Each row is a point. Each table stands for the endless flat space through its points: a line for two points, a plane for three, and so on. The two share one point or none. Which?

First, 2 rows:
[[-0.06  0.00 -0.46]
 [-0.26  0.36 -0.18]]
Second (2 x 3):
[[-0.09  0.23 -0.39]
 [-0.27  0.29 -0.18]]
They share: [-0.21  0.27 -0.25]

First:
[[ 0.03 -0.32  0.22  0.14 -0.38 -0.18]
 [ 0.04 -0.02 -0.10  0.07  0.06  0.30]
 [-0.22 -0.26 -0.18  0.21 -0.46 -0.42]]
Second:
[[-0.14 -0.29 -0.13 -0.02 -0.17 -0.12]
 [ 0.07 -0.17 -0.04  0.25 -0.26 -0.18]
 [-0.26 -0.31 -0.15  0.06 -0.27 -0.28]]
They share: no point

First, 5 rows:
[[-0.17  0.50  0.45 -1.13 -0.01  0.24 -0.08 -0.26]
 [-0.28  0.33  0.11 -0.67 -0.48  0.72 -0.04 -0.16]
 [-0.02 -0.02  0.10 -0.26 -0.25  0.27 -0.41 -0.18]
 [ 0.11 -0.25 -0.28 -0.25 -0.62  0.64 -0.14 -0.12]
 [-0.36  0.31  0.31  0.20 -0.44  0.40 -0.51  0.03]]
Second, 4 rows:
[[-0.12  0.28  0.08 -0.34  0.07  0.27 -0.18  0.07]
 [-0.44  0.34  0.74 -0.58  0.05  0.15 -0.48  0.33]
 [-0.36  0.48  0.40 -0.76 -0.51  0.35 -0.32 -0.07]
 [-0.22  0.15  0.37 -0.34 -0.04  0.29 -0.29  0.12]]
They share: no point

First, 3 rows:
[[-0.26  0.14 -0.07 -0.01 -0.39  0.23 -0.46 -0.63 -0.09]
 [-0.34  0.10  0.02  0.02 -0.36  0.24 -0.50 -0.71 -0.11]
 [-0.30  0.42  0.29  0.03 -0.11  0.15 -0.14 -0.39 -0.01]]
Second (2 x 9):
[[ 0.12  0.51  0.14  0.10 -0.04  0.14 -0.16 -0.17 -0.25]
 [-0.20  0.31 -0.14 -0.10 -0.40  0.18 -0.24 -0.41  0.07]]
They share: [-0.12  0.36 -0.07 -0.05 -0.31  0.17 -0.22 -0.35 -0.01]

First:
[[-0.15 -0.08  0.02  0.39  0.40 -0.19  0.06 -0.11 -0.10  0.21 -0.13  0.17]
 [-0.08 -0.06 -0.07  0.32  0.35 -0.18  0.08 -0.13 -0.01  0.21 -0.10  0.25]]
Second (4 x 12):
[[-0.01 -0.16 -0.10  0.22  0.35 -0.45  0.28 -0.16  0.16  0.14 -0.21  0.44]
 [ 0.21 -0.20 -0.19  0.09  0.08 -0.28  0.00 -0.08  0.01  0.34 -0.21  0.62]
 [ 0.36 -0.29 -0.31 -0.09 -0.17 -0.29 -0.06  0.09 -0.21  0.54 -0.32  0.88]
 [-0.33  0.16 -0.26  0.34  0.47 -0.05  0.36 -0.04 -0.08  0.18  0.03  0.08]]
They share: [-0.01 -0.04 -0.16  0.25  0.30 -0.17  0.10 -0.15  0.08  0.21 -0.07  0.33]

First:
[[ 0.16  0.04 -0.06  0.25  0.36 -0.13  0.40 -0.20 -0.56 -0.03  0.00  0.19
  -0.04 -0.20]
 [ 0.19  0.13 -0.09  0.30  0.45 -0.11  0.46 -0.15 -0.65  0.04  0.04  0.10
  -0.02 -0.28]]
Second:
[[ 0.28 -0.04 -0.02  0.01  0.08 -0.33  0.26 -0.28 -0.38 -0.05 -0.16  0.49
  -0.28  0.06]
 [-0.17 -0.29  0.03  0.36  0.33  0.07  0.31 -0.33 -0.38 -0.35  0.04  0.19
   0.22 -0.19]]
They share: [ 0.10 -0.14  0.00  0.15  0.18 -0.17  0.28 -0.30 -0.38 -0.17 -0.08  0.37
 -0.08 -0.04]

First, 2 rows:
[[-0.34  0.13  0.26  0.47 -0.58 -0.17 -0.44 -0.14  0.48 -0.15  0.27 -0.02
   0.40 -0.42  0.02  0.19  0.19  0.03 -0.15 -0.51]
 [-0.02  0.25  0.22  0.31 -0.26 -0.17 -0.24  0.22  0.08 -0.43  0.15 -0.06
   0.16 -0.26 -0.38  0.39 -0.01 -0.37  0.01 -0.23]]
Second (4 x 20):
[[-0.37  0.09  0.25  0.37 -0.69 -0.45 -0.32  0.22  0.11 -0.04  0.05  0.10
   0.08 -0.08 -0.49  0.22  0.18 -0.36  0.05 -0.23]
 [-0.17  0.38  0.04  0.41 -0.35 -0.12 -0.36  0.04  0.10 -0.39  0.15 -0.17
   0.13 -0.40 -0.19  0.36 -0.10 -0.30 -0.12 -0.25]
 [ 0.20 -0.16  0.74  0.15 -0.18 -0.19 -0.10  0.33  0.43 -0.41  0.29  0.22
   0.53 -0.11 -0.44  0.32  0.35 -0.15  0.16 -0.48]
 [ 0.35  0.38  0.25  0.33  0.23  0.26 -0.21  0.02  0.31 -0.86  0.42 -0.26
   0.46 -0.63  0.03  0.54 -0.13 -0.12 -0.11 -0.41]]
They share: [-0.10  0.22  0.23  0.35 -0.34 -0.17 -0.29  0.13  0.18 -0.36  0.18 -0.05
  0.22 -0.30 -0.28  0.34  0.04 -0.27 -0.03 -0.30]

First (5 x 24):
[[ 0.05  0.46  0.07  0.16  0.27 -0.09 -0.43  0.20 -0.10 -0.16  0.19  0.36
   0.42  0.23  0.25  0.50  0.33  0.67  0.28  0.37 -0.19  0.24  0.06  0.35]
 [ 0.26  0.02 -0.19  0.70  0.60 -0.22 -0.34 -0.03 -0.54 -0.29 -0.11  0.31
   0.32 -0.02  0.17  0.21  0.70  0.15 -0.24  0.37 -0.04  0.60 -0.30  0.17]
 [ 0.24  0.74 -0.74  0.50  0.29 -0.60 -0.09  0.22 -0.37 -0.29 -0.37  0.23
   0.11  0.06  0.11  0.35  0.35 -0.20  0.17  0.20  0.41  0.34  0.07  0.17]
 [-0.17  1.14 -0.18 -0.04  0.02 -0.31 -0.36  0.47  0.13 -0.04  0.05  0.24
   0.27  0.39  0.15  0.76  0.04  0.58  0.71  0.26  0.00  0.02  0.45  0.47]
 [-0.01  0.44 -0.19  0.49  0.30 -0.06 -0.29  0.52 -0.20 -0.01 -0.37  0.09
   0.21  0.02  0.01  0.33  0.42 -0.01  0.22  0.18 -0.11  0.51  0.26  0.11]]
Second (6 x 24):
[[-0.35 -0.07  0.14  0.04  0.34 -0.57  0.02  0.08 -0.25  0.11  0.40 -0.08
  -0.12  0.24 -0.16 -0.02  0.26  0.40  0.31  0.31 -0.28  0.49  0.02  0.23]
 [-0.02  0.25  0.30 -0.05  0.67 -0.48  0.05 -0.21 -0.08 -0.24  0.48  0.35
   0.23  0.02 -0.11 -0.10  0.46  0.22  0.58  0.42 -0.06  0.57 -0.02 -0.02]
 [-0.50 -0.26  0.21  0.02  0.56 -0.40 -0.16  0.10 -0.26 -0.39  0.11  0.08
  -0.28  0.28 -0.18 -0.16  0.53  0.91  0.40  0.07 -0.15  0.82  0.10 -0.02]
 [ 0.70  0.56 -0.13  0.05  0.29  0.32 -0.31  0.18 -0.10 -0.40  0.12  0.58
   0.81 -0.04  0.40  0.40  0.24  0.19  0.37  0.77 -0.19  0.38 -0.43 -0.19]
 [ 0.43  0.25 -0.07  0.18  0.13  0.15 -0.44  0.22 -0.15 -0.24  0.06  0.38
   0.64  0.04  0.28  0.38  0.26  0.38  0.10  0.53 -0.25  0.38 -0.18  0.01]
 [ 0.01  0.22  0.10  0.08  0.28 -0.50  0.02  0.00 -0.17  0.20  0.50  0.08
   0.25  0.10 -0.03  0.13  0.19  0.05  0.28  0.50 -0.25  0.29 -0.05  0.27]]
They share: [ 0.22  0.33 -0.13  0.28  0.30 -0.15 -0.30  0.18 -0.22 -0.24  0.03  0.36
  0.37  0.10  0.25  0.33  0.38  0.38  0.15  0.32 -0.04  0.32 -0.01  0.20]

First:
[[ 0.20  0.05  0.12  0.01 -0.61  0.01 -0.07  0.14 -0.09 -0.16 -0.09  0.12
  -0.46 -0.19  0.26 -0.29  0.53  0.23 -0.11 -0.25 -0.07 -0.16  0.01  0.31]
 [ 0.26  0.05  0.05 -0.20 -0.33  0.07 -0.02  0.15  0.02 -0.22 -0.07 -0.13
  -0.39  0.03  0.27 -0.15  0.22  0.25 -0.10 -0.06 -0.25 -0.12  0.12  0.18]
 [ 0.32  0.23  0.40 -0.09 -0.21  0.07  0.27 -0.08  0.31 -0.48 -0.01 -0.34
  -0.18  0.21  0.44 -0.29  0.07  0.51  0.39 -0.11 -0.19 -0.22 -0.33  0.35]
 [ 0.29  0.20  0.33 -0.25 -0.06  0.10  0.26 -0.04  0.39 -0.53  0.02 -0.43
  -0.12  0.33  0.40 -0.16 -0.05  0.50  0.40  0.02 -0.31 -0.23 -0.24  0.31]]
Second:
[[ 0.13  0.01  0.72 -0.73 -0.55 -0.40  0.00  0.15  0.07 -0.55 -0.09 -0.01
   0.11 -0.26  0.90 -0.63 -0.26  0.07 -0.09 -0.07 -0.69 -0.43 -0.41  0.32]
 [ 0.11  0.75  0.16 -0.26 -0.52  0.21  0.29  0.00 -0.06  0.19  0.12 -0.71
  -0.34 -0.31  0.22 -0.15 -0.48  0.85 -0.45 -0.45 -0.52 -0.54 -0.75  0.40]
 [ 0.21  0.23  0.27  0.12 -0.26  0.18  0.35 -0.15  0.69  0.16 -0.38 -0.63
  -0.38  0.65  0.37 -0.25  0.07  0.25 -0.04  0.14 -0.22 -0.14 -0.06  0.42]
 [ 0.27  0.23  0.05 -0.04 -0.30  0.12  0.05  0.06 -0.16 -0.42  0.13 -0.03
  -0.37 -0.21  0.20 -0.13  0.27  0.49  0.04 -0.30 -0.11 -0.05 -0.09  0.15]
 [ 0.31  0.40 -0.22  0.17 -0.40  0.17 -0.06  0.23 -0.54 -0.26  0.16  0.05
  -0.86 -0.17 -0.29  0.00  0.60  0.46  0.09 -0.33  0.09  0.05  0.15 -0.05]
 [ 0.43 -0.14  0.17 -0.06 -0.31  0.07  0.01  0.11  0.22 -0.31 -0.19 -0.13
  -0.41  0.30  0.36 -0.26  0.45  0.20  0.26  0.04 -0.06 -0.12  0.20  0.27]]
They share: [ 0.29  0.12  0.19 -0.11 -0.34  0.06  0.08  0.06  0.09 -0.29 -0.06 -0.17
 -0.34  0.05  0.34 -0.24  0.21  0.34  0.06 -0.12 -0.19 -0.15 -0.06  0.25]

First, 6 rows:
[[ 0.51  0.25 -0.02 -0.33  0.18  0.28 -0.12 -0.18 -0.23  0.00 -0.58  0.45
   0.11 -0.18 -0.23  0.28  0.26 -0.13  0.22  0.22  0.16 -0.25 -0.22 -0.27]
 [ 0.22 -0.12  0.19  0.06  0.26 -0.11 -0.21 -0.21  0.47 -0.34 -0.02  0.72
   0.06 -0.65 -0.54  0.11 -0.07 -0.32  0.17 -0.49  0.39  0.36 -0.30 -0.73]
 [ 0.28  0.08 -0.16 -0.02 -0.05 -0.12 -0.10 -0.07  0.25 -0.47 -0.18  0.33
   0.23 -0.70 -0.39  0.08  0.18 -0.21  0.38 -0.01  0.13  0.15 -0.20 -0.46]
 [ 0.03  0.14  0.21  0.27 -0.52  0.07  0.40  0.54  0.24 -0.04 -0.14  0.00
   0.69 -0.04 -0.21  0.05  0.62 -0.26  0.36  0.51  0.31  0.34  0.09 -0.22]
 [ 0.47 -0.13  0.17  0.19 -0.23  0.14  0.01  0.27  0.29 -0.19 -0.03  0.57
   0.35 -0.22 -0.33 -0.42  0.40 -0.45  0.02  0.04  0.11  0.13 -0.06 -0.38]
 [ 0.96  0.21 -0.07 -0.12 -0.03  0.20 -0.08  0.28 -0.18  0.09 -0.41  0.41
   0.34 -0.17 -0.52  0.20  0.09 -0.07  0.13  0.16 -0.03 -0.41  0.09 -0.37]]
Second:
[[ 0.40  0.06  0.26  0.20 -0.38 -0.23  0.05  0.46  0.37 -0.17 -0.54  0.29
   0.23 -0.79 -0.59  0.05  0.15 -0.35 -0.16  0.30 -0.17  0.15 -0.55 -0.19]
 [ 0.08 -0.19  0.14 -0.04  0.03  0.68 -0.46 -0.85  0.26 -0.95 -0.29  0.03
  -0.11 -0.11  0.08 -0.43  0.53 -0.46  0.36  0.17  0.09  0.32  0.03 -0.57]
 [ 0.49  0.21  0.12 -0.52 -0.50  0.52 -0.13  0.16  0.21 -0.27 -0.58  0.67
  -0.03 -0.53 -0.19 -0.47 -0.34 -0.28 -0.47  0.38  0.05 -0.21 -0.39 -0.15]
 [ 0.62 -0.34 -0.42  0.27 -0.10 -0.05  0.31 -0.11  0.80 -0.68 -0.22  0.44
   0.28 -0.56 -0.27 -0.08  0.42 -0.12  0.10  0.52 -0.06  0.58 -0.17 -0.64]
 [-0.15  0.21  0.18 -0.11 -0.36  0.31  0.10 -0.10 -0.30 -0.25 -0.22  0.37
   0.02 -0.79 -0.18 -0.16  0.47 -0.69  0.21 -0.36 -0.17  0.23 -0.20 -0.50]
 [ 0.81 -0.11 -0.05  0.15  0.01 -0.34 -0.06  0.58  0.44 -0.13 -0.11  0.23
   0.66 -0.28 -0.41 -0.01  0.31 -0.06  0.62  0.43  0.06  0.05 -0.52  0.05]
 [-0.16  0.26  0.04 -0.16 -0.49  0.25  0.39  0.06 -0.39 -0.12 -0.16  0.57
   0.03 -1.07 -0.20 -0.13  0.44 -0.74  0.13 -0.50 -0.31  0.31 -0.26 -0.58]]
They share: [ 0.30  0.06 -0.01  0.02 -0.16  0.06  0.01  0.08  0.17 -0.28 -0.21  0.35
  0.31 -0.38 -0.27 -0.08  0.38 -0.29  0.26  0.17  0.14  0.11 -0.14 -0.33]

First:
[[-0.38  0.38  0.03 -0.27  0.39 -0.05 -0.17 -0.09 -0.11  0.23 -0.11 -0.27
  -0.05  0.18 -0.44  0.55  0.15 -0.35  0.24  0.00  0.01  0.23  0.36  0.42]
 [-0.30  0.52 -0.19 -0.31  0.23  0.26  0.10  0.04 -0.23  0.13 -0.11 -0.14
   0.16  0.40 -0.17  0.33  0.27 -0.37  0.16 -0.24 -0.02  0.11  0.17  0.47]
 [-0.34  0.48 -0.05 -0.42  0.39  0.11 -0.02  0.04 -0.12  0.21 -0.28 -0.11
   0.00  0.38 -0.18  0.47  0.29 -0.35  0.34 -0.23  0.05  0.29  0.35  0.48]
 [-0.22  0.78 -0.20 -0.33  0.12  0.32  0.16 -0.02 -0.33 -0.03  0.02 -0.44
   0.24  0.53 -0.12  0.23  0.35 -0.44 -0.17 -0.11 -0.01  0.02 -0.04  0.75]]
Second (6 x 24):
[[-0.38 -0.02 -0.37 -0.78 -0.13 -0.33 -0.17 -0.59 -0.30  0.75 -0.40 -0.37
   0.20 -0.08 -0.20 -0.19 -0.01 -0.09  0.35 -0.14 -0.03 -0.23  0.26  0.46]
 [-0.39  0.65 -0.29 -0.46 -0.13  0.12  0.33  0.08 -0.88  0.16 -0.42  0.21
  -0.10  0.05  0.23  0.17  0.23 -0.14  0.27 -0.09  0.30  0.08  0.60  0.44]
 [ 0.07  0.11 -0.48  0.13  0.64  0.42 -0.09  0.23  0.22  0.09  0.00  0.06
   0.71  0.45 -0.28  0.14  0.03 -0.46  0.47 -0.11 -0.50 -0.11 -0.26  0.39]
 [-0.12  0.11 -0.56 -0.20  0.59  0.32  0.02  0.06  0.23  0.46  0.06 -0.10
   0.53  0.52 -0.45  0.03  0.20 -0.37  0.58 -0.31 -0.48 -0.13 -0.19  0.41]
 [-0.37  0.54 -0.34 -0.30  0.03 -0.07  0.04  0.17 -0.65  0.21 -0.38  0.12
   0.09 -0.03  0.24 -0.09  0.00 -0.26  0.44 -0.16  0.17  0.16  0.43  0.53]
 [-0.03  0.06 -0.56 -0.34  0.41  0.29  0.10 -0.21  0.07  0.49 -0.12 -0.16
   0.53  0.41 -0.42  0.11  0.20 -0.22  0.40  0.00 -0.39 -0.28 -0.07  0.49]]
They share: no point

First (6 x 24):
[[-0.28 -0.53 -0.03  0.45 -0.19  0.11  0.50 -0.14 -0.74 -0.13 -0.48  0.57
   0.07  0.27 -0.30 -0.07 -0.44  0.66  0.12  0.12 -0.25  0.52  0.38  0.15]
 [-0.20 -0.42 -0.16  0.46 -0.46 -0.44  0.03 -0.18 -0.43 -0.04 -0.14  0.37
   0.47  0.08 -0.40 -0.26 -0.23  0.36  0.23  0.27 -0.23  0.39  0.26  0.28]
 [-0.22 -0.48 -0.03  0.19 -0.21  0.09  0.53 -0.25 -0.53 -0.07 -0.44  0.57
   0.04  0.25 -0.25 -0.26 -0.47  0.60  0.14  0.05 -0.02  0.68  0.39  0.18]
 [-0.29 -0.27 -0.02 -0.18 -0.42 -0.12  0.53 -0.09 -0.28 -0.04 -0.40  0.31
   0.18  0.07 -0.27 -0.30 -0.32  0.64  0.38  0.03  0.09  0.68  0.24  0.47]
 [-0.07 -0.54 -0.15  0.87 -0.11 -0.19  0.14 -0.31 -0.71 -0.25  0.02  0.61
   0.26  0.40 -0.15 -0.23 -0.39  0.16 -0.09  0.38 -0.21  0.27  0.38  0.04]
 [-0.21 -0.72 -0.44  0.90 -0.32 -0.48 -0.12 -0.40 -0.45  0.14 -0.08  0.61
   0.41  0.19 -0.62 -0.27 -0.27  0.28 -0.08  0.20 -0.34  0.18  0.53 -0.06]]
Second:
[[-0.04 -0.31 -0.24  0.36 -0.59 -0.30  0.51 -0.10 -0.41  0.14  0.14  0.40
   0.08  0.43 -0.49 -0.17 -0.10  0.20  0.26 -0.06  0.14  0.19  0.33  0.02]
 [-0.40 -0.43 -0.24  0.24 -0.05 -0.42  0.03 -0.28 -0.17 -0.28 -0.22  0.34
   0.50 -0.05 -0.07 -0.47 -0.40  0.44  0.02  0.42 -0.10  0.43  0.33  0.62]]
They share: [-0.22 -0.37 -0.24  0.30 -0.32 -0.36  0.27 -0.19 -0.29 -0.07 -0.04  0.37
  0.29  0.19 -0.28 -0.32 -0.25  0.32  0.14  0.18  0.02  0.31  0.33  0.32]

First (6 x 24):
[[ 0.28  0.35 -0.29  0.11 -0.28  0.37 -0.40 -0.16  0.04  0.12 -0.67 -0.02
  -0.14  0.08  0.20  0.08 -0.45  0.13  0.17  0.18 -0.04  0.05  0.35  0.11]
 [ 0.22 -0.27  0.13 -0.01  0.00  0.29  0.00 -0.14  0.12 -0.06 -0.31 -0.10
  -0.04  0.40 -0.02 -0.28 -0.37 -0.09 -0.19 -0.16 -0.28 -0.33 -0.05 -0.03]
 [ 0.50 -0.01 -0.03  0.61 -0.52  0.11 -0.10 -0.30 -0.14  0.24  0.43 -0.20
  -0.70  0.08  0.30 -0.04  0.33  0.77 -0.95 -0.24  0.44  0.11 -0.41  0.09]
 [-0.13  0.20 -0.26 -0.15 -0.13  0.35 -0.10  0.12  0.27 -0.14 -0.68  0.09
   0.08  0.12  0.22  0.09 -0.89 -0.30  0.19  0.35 -0.30 -0.05  0.26 -0.03]
 [ 0.33 -0.67  0.60  0.06 -0.29  0.11  0.24 -0.12  0.12  0.00  0.22 -0.56
   0.01  0.67 -0.30 -0.58 -0.18 -0.06 -0.76 -0.51 -0.28 -0.60 -0.33  0.16]
 [ 0.01 -0.17  0.02  0.20 -0.01  0.31  0.24  0.00  0.40  0.10 -0.42 -0.08
  -0.01  0.37  0.00 -0.32 -0.64 -0.32 -0.20 -0.11 -0.18 -0.18  0.17  0.20]]
Second (2 x 24):
[[ 0.41  0.25 -0.25  0.22 -0.33  0.45 -0.16 -0.24  0.07  0.21 -0.16 -0.21
  -0.15  0.29  0.09  0.14 -0.12  0.39 -0.41  0.03  0.01  0.18  0.15  0.03]
 [ 0.31  0.18 -0.19  0.21 -0.33  0.35 -0.15 -0.17  0.07  0.14 -0.19 -0.15
  -0.20  0.21  0.15  0.07 -0.22  0.29 -0.35  0.04  0.02  0.09  0.08  0.05]]
They share: [ 0.21  0.11 -0.13  0.20 -0.33  0.25 -0.14 -0.10  0.07  0.07 -0.22 -0.09
 -0.25  0.13  0.21  0.00 -0.32  0.19 -0.29  0.05  0.03  0.00  0.01  0.07]
